Rows are points. Each table stands for the endless flat space through its points: a line for two points, a plane for three, and so on. Write the one point that lies in both, or say that there is none.
In the rows, zero is written as 128.

First (2 x 3):
[[136 106 100]
 [134 114 108]]
Second (2 x 3):
[[134 126 122]
 [142 118 118]]
They share: [130 130 124]

First (3 x 6):
[[135 177  97 166 172 154]
 [133 171 111 154 158 162]
 [128 177 108 160 161 169]]
Second (3 x 6):
[[127 174 112 133 151 185]
 [148 156 112 127 142 176]
 [117 174 132 148 156 145]]
They share: [142 156 124 136 145 152]

First (5 x 8):
[[124 150 144 127 123 135 136 114]
 [ 90 181 156 147 152 123 162 104]
 [134 111 148  97  76 161 150 128]
 [132 114 146 153 113 159 138 126]
 [115 146 158 129 117 140 179 111]]
Second (4 x 8):
[[115 143 138 144 138 151 178 112]
 [122 136 131 142 141 148 173 117]
 [ 93 172 165 133 113 148 162 111]
 [ 89 181 128 147 132 135 156 116]]
They share: no point

First (4 x 11):
[[153 141 114 158 110 155 123 118 146 139 139]
 [165 153  92 167  86 171 132 127 120 102 137]
 [142 140 125 136 127 127 116  96 169 175 125]
 [140 166 116 129 114 143 130 101 155 161 125]]
Second (3 x 11):
[[172 144 113 142 113 161 142 124 129 117 123]
 [194 149 130 149 113 164 154 122 130 114 116]
 [171 151 114 153 104 155 136 114 137 126 124]]
They share: [156 150 103 152 101 151 126 112 139 131 129]

First (3 x 12):
[[143 127 155 106 128 133 111 104 128 139 163 178]
 [163 145 168 129  88 173 128 124 109 131 118 131]
 [163 154 177 123 103 173 119 109 127 152 133 140]]
Second (3 x 12):
[[131 126 179 115 122 145 103  92 113 124 159 136]
 [136 126 154 136 113 136 131 105  91 160 130 145]
 [146 126 144 140 102 135 138 117  88 159 119 156]]
They share: no point

First (3 x 18):
[[121 142 154  95 151  91 161 134 124 126  90 132 129 152 122  96 134 104]
 [130 157 178 101 160  88 149 125 133 111 114 153 123 155 104 120 116 101]
 [113 141 154  88 153  86 166 140 121 125  84 137 128 157 123  92 138  98]]
Second (3 x 18):
[[131 140 128 113 155 105 128 126 119 115  83 136 149 137 130 125 157 135]
 [131 137 141 110 147 107 141 126 126 126  92 124 135 136 120 109 137 119]
 [137 147 133 118 151  99 133 118 118 120  84 134 151 142 132 121 151 135]]
They share: no point

First (5 x 20):
[[156 129  87  96  69  54 142 139 131 166  70 156 161 152 145 130 135 148
  107  79]
 [136 140 118 142 114 163 148  73 102 148 107 138 138  93 130 137 183 151
  111 155]
 [150 130  95  89 137 116 152 110  80 122 138 125 136 118 158 132 136 104
  113 126]
 [183 104 104 114 106  81 153 132 136 157  64 139 165 136 163 106 152 155
   87  99]
 [164 117 101  92 144 108 158 117  91 123 126 123 141 121 169 120 133 108
  106 120]]
Second (6 x 20):
[[169 143 102  82  88 124 131 102  69 159 126 142 141  89 167 111 109 137
  114 130]
 [143 174 118 130 145 135 165 129 121 176 101 170 157  77 172 112 120 158
   61 120]
 [132 133 110 124 122 127 170 116 106 157  92 112 128 139 145 163 183 145
  106 126]
 [131 128  96  98  97 139 167 107  81 146 117 138 123 125 154 120 164 136
  109 116]
 [109 135  88 134 131 136 190 126 130 145  87 189 155 126 134 107 171 153
   88  81]
 [150 119  77 120 103 119 151 123 103 153  83 134 159 142 123 170 157 155
  122 100]]
They share: no point

First (4 x 24):
[[143 145  83 146 147 141 162 125 171 149 137 119  81 173 136 169 137 123
  104 127 148  78 125 124]
 [135 125 113 146 164 126 139 151 140 139  91 179 112 164 139 159 120 125
  119 127 128 107 117 134]
 [135 121 129 154 166 112 125 155 126 139  79 191 110 162 129 151 118 125
  133 127 128 121 129 134]
 [141 137  85 140 160 142 161 138 164 142 120 148 104 172 151 174 123 122
   97 129 132  83 106 135]]
Second (3 x 24):
[[123 134 113 137 163 150 144 146 150 146 114 165  96 151 112 147 147 151
  130 102 163  97 111 105]
 [139 110  93 137 139 158 152 122 118 170 106 185 100 119 124 151 135 131
  138 130 155 121 135  89]
 [114 140 138 147 134 133 127 157 168 120  86 135  95 184 124 141 150 131
  118 100 145  86 130 134]]
They share: no point

First (5 x 24):
[[127 126 147 144  91 130 166 158 123 156 110 107 141 166 137 113 185 147
  120 133 144 131 115 104]
 [129 141 153 129 130 132 141 146 117 126 119 132 140 122 162 114 142 154
  117 131 127 142 150 110]
 [184 114 117 156 133 103 112 206 126 159  89 101 159 163 137 125 170 123
  117 127 129 107 130  92]
 [144 127 149 136 123 126 135 154 115 133 103 134 154 128 162 125 150 144
  111 139 119 138 131  98]
 [132 135 142 125 127 141 143 160 131 140 119 104 123 151 145  98 159 148
  127 116 140 127 159 116]]
Second (3 x 24):
[[147 152 162 141 108 143 169 179 138 123 124 106 125 145 137 106 150 174
  141 139 139 136 145 115]
 [129 134 133 143 132 113 133 146  96 144 105 133 158 130 164 123 164 133
  102 130 121 141 129  94]
 [145 163 140 147 128 144 165 171 103 121 106 109 133 139 153 105 166 155
  128 138 111 151 136  91]]
They share: [135 137 147 141 120 122 145 158 117 138 115 124 146 136 152 118 156 150
 117 133 133 136 136 106]

First (3 x 24):
[[142 150 138 148 107 146 117 130 118 132 140 155 141 124 127 143 129 123
  117 129 102 117 126  96]
 [112 167 161 174  72 153  90 141  94 114 144 163 157 104 116 174 133  98
  143 149 113  94 127 116]
 [155 132 113 147 135 136 132 108 113 142 139 153 159 118 138 116 117 132
   94 135  91 120 145  91]]
Second (5 x 24):
[[160 152 140 191  78 137  81 103  67 130 142 155 174 140 113 138 117 157
  100 129 105  91 134 121]
 [106 154 128 117 108 123 136  94 126 121 149 185 125  95 144 146 142  86
  135 120  87 130 100  96]
 [145 129 159 174 112 162  75 111  82 128 154 199 177 125 145 140 144 141
  142 145 111 124  94 118]
 [174 154 160 205  90 149  79 123  75 126 126 141 174 142 115 146 101 171
   92 151 133  79 152 113]
 [139 136 164 161 125 161  96 123 107 123 142 188 159 113 150 148 135 128
  139 155 123 122 106 103]]
They share: [137 148 135 157 107 144 114 124 107 130 141 157 155 114 128 142 125 118
 116 139 101 110 135 101]
